Every row gives one point. Each table stands for the endless flat space through its points: a line for two points, a plane for three, and so on. The two share one point or none. Which?
(in the rows, 128 means zero)

First (3 x 4)
[[181 163 198 152]
 [174 186 146  97]
 [193 199 174 124]]
Second (2 x 4)
[[167 155 164 126]
 [162 165 164 106]]
They share: [165 159 164 118]

First (3 x 6)
[[107 125  99 152 129 121]
 [ 95 122 103 146 122 140]
 [ 79 134 123 128 116 158]]
Second (3 x 6)
[[ 97 158 124  99 120 105]
 [ 91 137 133 159 153 112]
 [113 119 125 169 147 118]]
They share: no point

First (4 x 8)
[[125 185 176 176 180 110  95 198]
 [107 130 109 135 140 100  91 168]
 [ 83 136 115 153 158 121  91 198]
 [103 157 136 172 166 113  81 188]]
Second (4 x 8)
[[142 185 186 187 141  67  97 135]
 [126 129 158 149 184  97  40 201]
 [144 183 176 191 133  73 115 153]
 [132 159 136 151 161 105  91 185]]
They share: [134 166 151 159 158  94  88 168]

First (2 x 9)
[[148 134 107 113 157 105 145 116 137]
 [169 116 128 119 163 132 151 104 116]]
Second (4 x 9)
[[180 127 138 113 152 126 150 123 131]
 [154 118 129 117 159 123 163 120 113]
 [128 117 148 143 123 135 167 131 103]
 [146 114  95 111 187 114 153  90 112]]
They share: [162 122 121 117 161 123 149 108 123]

First (2 x 11)
[[158  98 137 181 128 128 142 113  86 150 181]
 [153  96 132 172 121 135 133 113  90 155 171]]
Second (3 x 11)
[[161  77 151 196 138  97  95  91 101 119 152]
 [140  95 140 172 122 137 108 110  91 148 145]
 [158  87 134 180 130 117 110  96 103 134 163]]
They share: no point

First (4 x 12)
[[167 106 125 142  84  76 134 134 155 100 120 145]
 [151 110 105 180 144 104  78 136 181 186  68 177]
 [152 168 133 113 131 123  91  90 181 138  63 156]
 [158  78  99 192 115  79 101 155 162 163 101 176]]
Second (3 x 12)
[[168  94  92 169 114 101 101 136 136 164 126 167]
 [138 108 132 183  98  79 121 130 176 142 100 181]
 [143 111 130 172 102  82 119 137 176 133  97 174]]
They share: no point

First (4 x 18)
[[108 128  92 134 108  91 138 105 127 129 107 102  95 139 114 186 102 140]
 [124 124  98 166 118 117 108 113 115 103 139 106 105 131 110 186  86 124]
 [122 145  80 128 137  85 120  93 128 137 104 103 119 106  96 156  97 126]
 [134 153  83 128 148  82 101  89 136 132 106 103 140  84  94 136  99 118]]
Second (4 x 18)
[[ 99 135  96 151 116  87 163 138  99  96 139  62 152 127 124 121  80 114]
 [133 158  70 130  86  79 149 114  91  94 124 105 135 147 108 168  99 124]
 [119 137  85 127 100 121 119  95 138 139 104 111 113 132 105 172 129 163]
 [118 142  80 130  93 116 135 106 120 125 114 103 125 140 107 163 121 155]]
They share: [120 136  95 134 119  88 119 101 135 124 109 102 116 117 112 166 104 132]

First (3 x 20)
[[132 133 167  97 146  87 136 106 123 151 106 160 152 144  82 102 167 166
  142 119]
 [166 108 130 118 157 126 185 104 163 113 107 111 131 136 127 135 151 164
  178  84]
 [172 108 132 112 166 127 186 116 168 106  96 110 127 144 132 157 137 156
  187  69]]
Second (4 x 20)
[[125 138 163 116 168 101 172 106 141 106 108 140 155 129  87 111 190 162
  131 121]
 [141 141 163 106 174 138 197 121 149 146  95 133 152 135  91  95 157 199
  135 126]
 [106 155 176 122 179  85 172 109 141  75 116 150 164 122  71 121 220 143
  112 131]
 [161  81 121 114 122  90 131  73 131 136 109 121 130 141 131 111 151 157
  187  80]]
They share: [150 118 144 112 149 110 165 100 145 131 111 131 141 136 107 113 163 168
 160 104]

First (2 x 24)
[[140 128 175 125 126 161  90 110 104 152 140 107 173  99  93 120 144  92
  135 107 103 115 122 175]
 [126 118 155 141 124 163 108 114 118 144 118  95 151 111  99 118 124 100
  137  97 115 133 116 159]]
Second (3 x 24)
[[144 108 165 133 138 153  73 107  97 164 146  57 136 117 123 115 150 124
  145  62 138 101 116 191]
 [148 128 147 143 134 173  57  95  97 180 162  41 118 111 137 117 158 134
  167  46 146  99 118 205]
 [126 129 141 157 126 177 106 107 127 152 122  81 139 120 111 121 126 109
  142  86 129 134 107 161]]
They share: no point

First (2 x 24)
[[148 118 195 138 100 116 104 122  81  76 146 120 125 117 166  73 127 108
  122  60 127 130 115  92]
 [138 143 145  93 115 126 149 132 121 131 121 130  80 152 151 103 107 153
  122 105 127 120 155 117]]
Second (2 x 24)
[[146 130 166 117 120 129 133 117 101 107 121 120 100 133 151  84 113 153
  139  97 134 123 142 100]
 [138 144 162 101 102 113 123 135 117 117 129 132  90 129 155  80 117 133
  119  75 118 113 136 104]]
They share: no point

First (5 x 24)
[[ 96 170 121  67 187 153 113 149  97 129 149 146 149 126  99 162 170 119
  123 147 144 113 147  87]
 [126 173  61 111 133 168 132 164  89 183  93 144 185 129  99 145 166 118
   79 150 193  73 130 118]
 [102 188 104  98 225 136 131 189  74 145 120 141 189 113 132 133 183  63
  128  87 189  72 170  87]
 [122 149  90  81 139 149 118 149 108 147 136 161 162 132 100 173 169 133
   81 175 146 130 109 109]
 [108 185  81  86 194 131 132 169  82 134 110 131 181 121 117 159 195  87
  110 114 187  63 134 115]]
Second (2 x 24)
[[ 85 147 109  70 175 179 125 185  96 151 130 180 153  95  96 160 176 121
   88 119 169 115 173  70]
 [ 94 152 108  77 173 172 123 178  96 153 132 173 158 105 100 156 171 118
   93 128 165 116 164  76]]
They share: [112 162 106  91 169 158 119 164  96 157 136 159 168 125 108 148 161 112
 103 146 157 118 146  88]

First (4 x 24)
[[195  81 180 105 178 166  91 163 125 111 103 117 100 156 193 117 124 133
   67 162 141  80 119 102]
 [177 121 160 121 174 156 103 153 123 109 119 137 126 162 175 105 146 137
   93 128 119 100 111 128]
 [176 150 175 120 172 133  78 189 115  90 165 155 173 180 174 119 186 121
  110  90 105 102  75 142]
 [183 153 142 153 160 128  99 165 101  87 159 155 150 146 181 131 194 125
   59 118 133 112  49 174]]
Second (5 x 24)
[[160 146 155 104 176 141 107 175 121 125 136 151 139 149 164 134 143 122
  111 112 115 141 107 137]
 [158 136 113 194 156 127 117 125 133 101 118 131 135 159 162  52 171 134
   81 104 115  73  71 155]
 [134 120 159 133 221 125 111 143  78  67 160 118 175 167 109 104 153 133
  128 156  81 105  87 145]
 [185 173  94 169 163 171  93 147 124 138 104 153 113 172 177  62 194 138
  101 101 144  81  75 187]
 [146 146 153  89 216 144  90 186 109 116 151 132 159 151 143 147 154 121
  133 121 106 143  93 144]]
They share: no point

First (5 x 24)
[[120 196 143 133  78 126 227 116 111  74 108 239 116  78 105 115 145  95
   83 135 194 148  59 110]
 [146 170 153 130 107 149 171 163 140  71  87 181 148  53  87 139 128  57
   43 140 185 123  93 132]
 [ 91 128 153 151 109 119 165 160  99  79  90 160 139  85  75 164 124  72
   77 163 166 129  59  80]
 [141 164 150 127 105 128 156 151 145  72  75 166 145  54  96 126 135  69
   36 126 192 114 130 178]
 [ 94 128 183 133  78 158 195 142 113 112 114 189  80 104  83 183 117 109
  151 165 132 118  49  10]]
Second (5 x 24)
[[107  87 161 141 112 122 153 133 125  69 102 117  94   7 173 143 132 132
  116 174 137  78 165 113]
 [ 72 130 164 134  94 137 113 146  91 116 142 190 129  88  84 195  94 120
  148 185 159 137  80 148]
 [104 129 179 126  85  95 219 148 128  63  45 132  70  97  98 122 165  87
   65 114 161  81 114  53]
 [ 96 107 163 152  72 133 200 109 148 106  43 133  96 119  80 130 157  93
   68 116 149 117  93  43]
 [132 130 156 148  86 107 233 114 155  96  20 150  93 118  74 119 160  72
   56  89 155  99  96  24]]
They share: [ 93 126 166 136  90 121 166 138 116  97  90 162 105  93  90 158 128 103
 106 147 157 113  96  96]

First (4 x 24)
[[193 137 104 123 138 144 131 133  59  75  98 130 131 150 153 157 198 121
  137  95 136  78 152 133]
 [123 131 143 104  96 158 111  30 145 134 102 166 103 104 159 126 121 105
  148  77 128 133  96 116]
 [165 149 110 101 110 156 123  79 111 113 106 162 115 122 141 151 156 129
  143  91 144  92 136 123]
 [153 143 134 113 127 154 144  71 119 119  77 131 106 140 177 155 161 123
  147  60 103 117 119 145]]
Second (4 x 24)
[[182 114 136 123 138 144 155  84  78  84  91 151 123 109 135 151 155 133
  130  59 151 117  90 150]
 [127 125 150  75  92 197 109 127 127 143  90 167 125 129 157 126 141 145
  143  72 121 119 123 133]
 [142 142 180 119 106 164 115  84  94 120  91 167  87 153 131 167 171 133
  174  55 163  93 130 146]
 [168 152  74  99 112 150 111  90 114 106 113 143 131 125 167 135 163 107
  132 121 117  89 154 102]]
They share: [165 140 116 110 117 152 123  87 100 104 102 151 118 128 150 147 163 120
 142  89 137  97 132 125]
